Every row gives one point. The last column is the point's height on a tilted bowl or saddle (a function of degree 2), plus a little noise. Along how many of its main directions does it bend up, bend down or stay straight?

Points:
[[-0.02 -0.27 -0.23]
 [ 0.07  0.27 -0.22]
 [ 0.21 -0.06 -0.24]
 [-0.04  0.32 -0.19]
 [ 0.06  0.48 -0.24]
 [ 0.02 -0.73 -0.31]
 [ 0.31 -0.21 -0.26]
 [-0.29 -0.16 -0.34]
 [ 0.31 -0.11 -0.29]
 [ 0.42  0.10 -0.43]]
Directions: 0 up, 1 down, 1 straight

Points (18 x 4):
[[-0.03 -0.12 -0.20 -0.08]
 [-0.44  0.12  0.25 -0.26]
 [-0.63 -0.08  0.26 -0.38]
 [ 0.43 -0.13  0.31 -0.35]
 [ 0.33  0.13  0.12 -0.16]
 [ 0.05  0.44 -0.06 -0.23]
 [-0.06  0.00 -0.18 -0.07]
 [-0.05 -0.27 -0.13 -0.12]
 [ 0.01 -0.07 -0.36 -0.14]
 [ 0.40 -0.10  0.42 -0.44]
 [-0.49 -0.46  0.27 -0.44]
 [-0.07 -0.40  0.21 -0.25]
 [ 0.34  0.13  0.37 -0.35]
 [-0.27 -0.43 -0.02 -0.25]
 [-0.13  0.08  0.38 -0.24]
 [-0.11  0.53  0.16 -0.38]
 [ 0.07  0.06 -0.58 -0.31]
 [-0.09  0.38 -0.19 -0.22]]
Directions: 0 up, 3 down, 0 straight

Points (15 x 4):
[[ 0.12 -0.30  0.05 -0.19]
 [-0.55 -0.24 -0.10  0.12]
 [-0.04  0.17  0.32 -0.09]
 [ 0.03  0.22  0.19 -0.06]
 [-0.19  0.32 -0.32 -0.40]
 [-0.05  0.19  0.24 -0.11]
 [-0.15  0.31 -0.60 -0.62]
 [ 0.24  0.09 -0.13 -0.21]
 [ 0.29 -0.40  0.05 -0.29]
 [-0.10  0.45 -0.41 -0.53]
 [ 0.08  0.71  0.14  0.10]
 [-0.43  0.29 -0.01 -0.34]
 [-0.11 -0.49 -0.33  0.00]
 [ 0.40 -0.04 -0.05 -0.20]
 [ 0.18  0.07  0.14 -0.06]]
Directions: 1 up, 2 down, 0 straight

Points:
[[-0.03 -0.05 -0.18  0.30 -0.01]
 [-0.21 -0.06 -0.13  0.39 -0.02]
 [-0.23 -0.14  0.04 -0.26  0.01]
 [-0.06  0.07  0.37  0.51  0.16]
 [ 0.05  0.16 -0.25 -0.06 -0.18]
 [-0.41  0.01  0.19  0.18 -0.13]
 [-0.08  0.15 -0.31  0.02 -0.18]
 [ 0.29  0.25  0.09  0.48  0.22]
 [ 0.56 -0.08 -0.04 -0.17 -0.46]
 [ 0.13 -0.20  0.03  0.03 -0.09]
 [ 0.17  0.83  0.06  0.33 -0.35]
 [ 0.20 -0.16 -0.37 -0.04 -0.24]
 [-0.09  0.68 -0.04  0.23 -0.37]
 [-0.19 -0.30  0.62 -0.04 -0.33]
 [-0.15 -0.14  0.25 -0.06 -0.08]
 [ 0.21 -0.43  0.05  0.08 -0.22]
 [ 0.26  0.40  0.61 -0.05 -0.57]
 [ 0.55  0.21 -0.14 -0.16 -0.52]
 [ 0.03 -0.01  0.40  0.31  0.02]
 [ 0.51  0.00  0.25 -0.02 -0.36]
 [-0.28  0.08 -0.51  0.14 -0.32]
 [ 0.25  0.22 -0.22 -0.58 -0.34]
 [ 0.31 -0.27  0.43  0.18 -0.23]]
Directions: 1 up, 3 down, 0 straight

Points, 24 rows:
[[ 0.12 -0.03  0.14  0.31 -0.25]
 [ 0.39  0.46 -0.26  0.40 -0.23]
 [-0.06  0.40  0.10  0.10 -0.02]
 [ 0.03  0.25 -0.15  0.26 -0.09]
 [-0.31 -0.52  0.02  0.30 -0.83]
 [ 0.15 -0.34 -0.08 -0.50 -0.15]
 [ 0.14  0.03 -0.56 -0.27 -0.13]
 [ 0.60 -0.46 -0.02 -0.56 -0.16]
 [ 0.42  0.16 -0.14  0.51 -0.31]
 [ 0.06 -0.13  0.37 -0.03 -0.14]
 [-0.07  0.14  0.32 -0.09 -0.08]
 [-0.23  0.11 -0.21  0.05  0.07]
 [ 0.22  0.11  0.41  0.00  0.07]
 [-0.47 -0.25  0.09  0.32 -0.52]
 [-0.02  0.03  0.02 -0.21 -0.03]
 [-0.38  0.32  0.07  0.11 -0.01]
 [ 0.23 -0.19  0.09 -0.10 -0.17]
 [ 0.71  0.38 -0.25  0.26 -0.30]
 [ 0.17 -0.30  0.35  0.14 -0.30]
 [ 0.13 -0.21 -0.06  0.22 -0.42]
 [-0.28  0.16  0.26  0.08 -0.17]
 [ 0.20 -0.18  0.21 -0.49  0.04]
 [ 0.30  0.50 -0.28  0.27 -0.18]
 [-0.30 -0.27 -0.19  0.41 -0.44]]
Directions: 1 up, 2 down, 1 straight
